Each row of a before or after table is a point. The points were changed in one or more steps. Then noise was added and the rows were shuffled. The steps act on columns, c1 being the first. Name the steps. A step turns or swaps two columns, mirrors them in a line or flattens them onto one, adds a multiple of one to another, or multiplies or shifts one. Angles are multiples of 10 degrees, from the lower column toward the higher: turns from -170 to 170, lines from 10 to 170 but not 90. Use the fewest steps. Two steps may share a column if one is a turn and the other turns, adds or multiplies; they go together, in the order done. Otherwise the lowest column goes first.

Before (10 x 3)
[[ 19  90 -15]
 [-51 -19  54]
 [ 27 -23  46]
 [-29 -11  50]
 [ 15  50 -20]
 [ 35  80  -4]
 [ 22  11 -33]
 [-14  29   6]
 [ 32 -15  56]
 [ 19  72 -51]]
After (10 x 3)
[[-50  11  23]
 [ 33  31  -9]
 [ 56  51 -23]
 [ 71  50   0]
 [-30   5  19]
 [ 17 -29  17]
 [ 21 -27  23]
 [  2  35   1]
 [ 25   0 -15]
 [ 62  67  -5]]
Steps: turn c1 and c2 by -30 degrees; multiply c3 by 0.4

Before (14 x 4)
[[ 29 -35  15  47]
 [ 16  68   5  48]
 [ 10  24 -14 -28]
 [-36  62 -12 -18]
 [ 27  15  -4  -1]
 [ -9  13 -31 -18]
 [ 23  12 -18  28]
 [-65 -55 -27  12]
 [-71   7 -41  33]
 [-55  -3  43 -16]
 [ 23  -3 -13  22]
 [ 60 -10  68  -4]
 [-62  85 -57 -65]
 [ 50  19  59 -33]]
After (14 x 4)
[[-45  14  -3  34]
 [ 42  32  45  32]
 [107 -48  37 -42]
 [ 50 -59 -20  20]
 [ 32  14 -57 -15]
 [ 68  -6  22 -13]
 [-46  79   3  -5]
 [ -1 -66 -61   6]
 [ -3  -6  30  18]
 [ 16 -29  16 -17]
 [ 11   3  28 -20]
 [-17  -2  17  12]
 [ -7  14  27   4]
 [-21  76  13 -24]]
Steps: turn c1 and c2 by -130 degrees; turn c2 and c3 by -120 degrees; multiply c4 by 0.7

Before (13 x 6)
[[ -17   17   18  -20  -27   -4]
 [  45  -66   21   29   98   15]
 [ -45   17  -38   51   18    0]
 [  16   21   31  -32   -8  -46]
 [ -22    5  -24   34   26  -10]
 [-102   47   39   14  -55   79]
 [ -18   -6  -33   -3   22   23]
 [ -13   34  -23   27  -39   27]
 [ -46  -24   -6   30  -12   -9]
 [  12   77  -37   29  -12   -5]
 [ -11   57   16   10   60  -36]
 [  35   51  -17   45  -46  -29]
 [  78    2  -37   35   -9  -16]]
After (13 x 6)
[[  68    1  -32   33   -5    4]
 [ -50   -8   42  -32  -11   -9]
 [  60  -37   32   26 -106  -23]
 [ -16   32  -22   44   10   15]
 [  60   77   58   11  107   39]
 [  59   31   24    6  -36   15]
 [ -29    0  -51   35  -47    0]
 [  99   16  -47   50   23    2]
 [  23    8  -43   -1   -5    8]
 [  58  -27  -12   29   36   -9]
 [ -24   11   25  -17   37    8]
 [   7   31  -36   27   41   17]
 [  14   56  -48   29   -2   37]]
Steps: turn c1 and c5 by -140 degrees; add 1 times c4 to c1; flatten c2 and c6 onto the line at 30 degrees; multiply c3 by 1.3

Before (11 x 8)
[[ -47   50  -39  -15   -7   11   10   13]
 [ -14 -104   93  -56   24    1  -16   11]
 [   3  101   39  -23   23   -9  -77  -17]
 [  14  -13  -44   16  -34   23   50   36]
 [  10  -15  -42   15   25   -8   81  -16]
 [ -42  -68   66  -31   50   33  -17    9]
 [  -5   63   64   34   52  -65  -39  -30]
 [ -17   -9  -61    3  -30   -4   -8  -23]
 [ -21  -26  -35  -62  -24  -24   66   38]
 [  19   25  -62  -30   14   -6   27    1]
 [ -22  -16   39  -19  -25   41    5  -47]]
After (11 x 8)
[[-22  -5  50 -31  15 -25 -15 -38]
 [ 20  -3 -62 -19 -22  18 -41 -12]
 [ 16  -2  37   1 -29   3   7 -59]
 [ 23  33 -64 -52  24  13   7  68]
 [ 35 -33  39 -15  -8  -2 -14 -13]
 [ 46   9 -45 -33  46  29 -22  51]
 [ -5 -26 -69  33  50   1  80  14]
 [ 23   1  49 -65 -24 -69 -11   7]
 [ -7  11  24  14  22 -70 -32 -40]
 [-10  13  59  15 -36 -30 -43  -2]
 [-20 -35 -43 -21  25  64  42   8]]
Steps: multiply c2 by 0.4; turn c1 and c2 by 160 degrees; mirror c3 and c8 in the line at 70 degrees; mirror c6 and c7 in the line at 150 degrees
